Every row gives one point. Each copy is the shape, with its points in the same order, turned, moved and blurred by noise. Some copies are also mirrored. Which?

Shape (7 x 2)
[[-39 -36]
 [ 22  58]
 [  3 -26]
 [-40 -56]
 [-40 -20]
 [ 30  32]
 [ 37  29]]
Copy 1 (7 x 2)
[[ 32  50]
 [-35 -33]
 [ 38  10]
 [ 48  59]
 [ 19  51]
 [ -6 -33]
 [ -5 -41]]
Copy 1 is: mirrored
Copy 2 (7 x 2)
[[ 58  19]
 [-41 -29]
 [ 15  33]
 [ 63  41]
 [ 52  11]
 [-42  -1]
 [-42   0]]
Copy 2 is: only turned
Copy 3 (7 x 2)
[[ -5 -42]
 [ 26  66]
 [ 33 -22]
 [ -2 -63]
 [-12 -29]
 [ 40  42]
 [ 50  41]]
Copy 3 is: only turned

Shape (9 x 3)
[[ 20 -20   7]
 [-50 -65  30]
 [ 51  22 -69]
 [ 11  31  33]
 [-30 -20 -38]
 [ 24  33  18]
 [ 12  43  31]
 [-71  52   2]
 [  7  23 -30]]
Copy 1 (9 x 3)
[[ -9 -15  31]
 [-43  63  17]
 [-13 -97 -12]
 [ 48  -2  -6]
 [-46 -11 -27]
 [ 44 -21  -3]
 [ 56  -9 -13]
 [ 13  29 -80]
 [  2 -42 -30]]
Copy 1 is: only turned
Copy 2 (9 x 3)
[[ 28  18  -3]
 [ 21  65  72]
 [ 13 -69 -30]
 [-17  39 -33]
 [ -3 -13  47]
 [-11  20 -38]
 [-25  33 -42]
 [-85  23  24]
 [-15 -19  -8]]
Copy 2 is: only turned
Copy 3 (9 x 3)
[[  9   2  28]
 [-11 -73   5]
 [-40  71  65]
 [ 19  29 -22]
 [-54 -18  35]
 [  9  37  -7]
 [ 15  42 -26]
 [-64   9 -59]
 [-39  36  21]]
Copy 3 is: mirrored
Copy 4 (9 x 3)
[[ 28  36  14]
 [ 24 104 -40]
 [-26 -19  62]
 [ 43  -7 -33]
 [-28  52   2]
 [ 38 -21  -9]
 [ 40 -32 -30]
 [-35  -6 -73]
 [-17  -9   6]]
Copy 4 is: only turned

Shape (8 x 3)
[[-51 -32 -41]
 [ -8  22  24]
 [110   9   8]
 [-31  12 -49]
 [-47  -5  44]
 [ -2 -15  13]
 [ 32  25 -28]
 [-42 -10  17]]
Copy 1 (8 x 3)
[[ 26 -53  63]
 [ 13 -18 -29]
 [-68  71 -22]
 [-14 -64  30]
 [ 57 -26 -15]
 [ 19  -5   8]
 [-47 -19   0]
 [ 44 -34   6]]
Copy 1 is: mirrored
Copy 2 (8 x 3)
[[-56 -45  46]
 [-13  -9 -35]
 [ 91  48  -5]
 [ -7 -56  20]
 [-64  10 -29]
 [-18  21   0]
 [ 43 -14   2]
 [-57   2 -10]]
Copy 2 is: only turned

Shape (9 x 4)
[[ 32 -38 -37  12]
 [-26  -1  14  29]
 [-44 -49 -22  26]
 [-19   4  24 -41]
 [-39  58  68 -59]
 [ 18 -17 -22 -31]
 [ 61 -50  40  16]
 [-41  17  22  16]
 [ 58 -14 -25 -25]]
Copy 1 (9 x 4)
[[ 14   1  62  44]
 [-18  -6 -11  15]
 [-22 -50  23  18]
 [-31  30  13 -31]
 [-41  71 -32 -73]
 [  4  22  61  -1]
 [-42  51  48  77]
 [-21   3 -30  -8]
 [ 22  47  69  24]]
Copy 1 is: only turned
Copy 2 (9 x 4)
[[-47   1   8 -36]
 [ 18 -28 -32  -3]
 [-39 -27 -62 -13]
 [ 29  36 -31  -9]
 [113  45 -45   9]
 [-24  39   5 -13]
 [  0 -14  17 -81]
 [ 33 -21 -38   6]
 [-23  33  38 -31]]
Copy 2 is: mirrored
Copy 3 (9 x 4)
[[   7   22   48   52]
 [  20  -24   -9    5]
 [  60    0  -17   49]
 [  19   22    6  -38]
 [  -4    8  -29 -104]
 [   6   46   29   18]
 [  27  -19   90    6]
 [  16  -19  -26  -13]
 [ -18   41   62   16]]
Copy 3 is: only turned
Copy 4 (9 x 4)
[[  70    9  -12  -45]
 [   0    9  -58    5]
 [  41   52  -30    9]
 [ -40    8   18  -17]
 [-107  -16    3    4]
 [  27   -3   22  -33]
 [  19   12  -54 -100]
 [ -16    6  -51   24]
 [  45  -31   22  -67]]
Copy 4 is: only turned

Shape (12 x 6)
[[  9  13  22 -63  56  13]
 [-11 -31 -44  27  -1  19]
 [ -4 -45 -23  37 -78  22]
 [ -2  27 -28  34  56  14]
 [ 25  -2  27 -48  -5  10]
 [ 71 -27  17 -87   6 -17]
 [-53 -13 -56  17  54  28]
 [-27  22 -30  11 -14 -35]
 [ 65 -39   7 -51 -13  -2]
 [ 21 -12 -38 -38 -39 -30]
 [ -9  -1 -81  44 -66  62]
 [-10  21  -2 -54 -15 -25]]
Copy 1 (12 x 6)
[[-21 -15 -78  48 -15  16]
 [ -6  23   8 -37  17  13]
 [ -9 -20  49 -75 -15 -14]
 [ 29  42  -7  31  14  35]
 [-35 -44 -33  20 -34   5]
 [-96 -66 -40  37 -15  20]
 [ 20  67 -39 -18  36   5]
 [ 15  -7  16  18  35 -32]
 [-82 -50 -14   5 -20  26]
 [-60 -31  16   7  16 -33]
 [ -9  59  63 -55 -33 -29]
 [-24 -33 -26  34   0 -45]]
Copy 1 is: only turned
Copy 2 (12 x 6)
[[ 40  45 -44 -10 -45  50]
 [ 27 -58   0   5  11   7]
 [ 40 -56 -14   0  66 -54]
 [-22 -34 -25  25 -32  41]
 [ 54  46 -49  -1   5   4]
 [100  77 -20  30   3  19]
 [  0 -66   7 -30 -29  54]
 [-26  -1  12  -5  26   4]
 [ 95  38 -22  31  16  -1]
 [ 43  26  15  12  58  10]
 [ 18 -96 -32   6  88  12]
 [ 15  50 -12 -24  27  20]]
Copy 2 is: only turned

Shape (9 x 6)
[[-31  45   3  44 -60  40]
 [ 40   3 -24 -32  19 -62]
 [ 11  -1  51 -62  55   7]
 [-25 -36 -41  59 -60   2]
 [ 36 -52 -15 -51  19 -16]
 [-41 -26 -17  23 -49 -45]
 [ 45  10  75 -50   8  -4]
 [-21   0 -15 -21   7  -6]
 [  8  -4  36  65  -1  -3]]
Copy 1 (9 x 6)
[[ 23  61 -30 -25  72  11]
 [  1 -37  44  27  -2 -68]
 [-33 -47 -33 -13 -50 -16]
 [ 28  41  63 -24  66  31]
 [  5 -33  54 -14 -49 -23]
 [ 29 -20  46 -16  74  17]
 [ 20 -37 -52  21 -52 -14]
 [-14 -11  14 -35  14 -21]
 [-13  28   0  40  30  40]]
Copy 1 is: only turned
Copy 2 (9 x 6)
[[ 39   3  28  11   7  88]
 [-27 -29  -8  -4 -43 -65]
 [-28  32 -11 -50  44 -54]
 [ 77   6  56  17 -64  32]
 [  1  20   0 -47 -44 -66]
 [ 27 -18  75  11 -42  15]
 [-61  54   1 -31  15 -20]
 [ 22 -20  19 -30   6 -11]
 [ 41  45  30  47   5  -6]]
Copy 2 is: only turned
Copy 3 (9 x 6)
[[-32 -93  -5  17  -2 -34]
 [ 36  28  31  -8  39  58]
 [-13  37 -21 -71 -27  31]
 [-30 -53  44  18  73 -50]
 [-17  57  51 -35  20  38]
 [-16 -58  24 -16  83   2]
 [-39  31 -44 -22 -17  66]
 [  6 -20  28 -37  12   5]
 [-11 -10 -44  14  47 -32]]
Copy 3 is: mirrored
Copy 4 (9 x 6)
[[ 41 -16  60  73 -73  -9]
 [-26  17 -45  14  25  -2]
 [ 73  34 -34 -26   7  39]
 [-38 -50  80  50 -28  -4]
 [-22  16 -30 -39  16   7]
 [-22 -65  22  44  -9  33]
 [ 38  66 -32   0 -33  53]
 [ 25 -26  -6  22  -9   2]
 [ 22  28  70  38  13  32]]
Copy 4 is: only turned
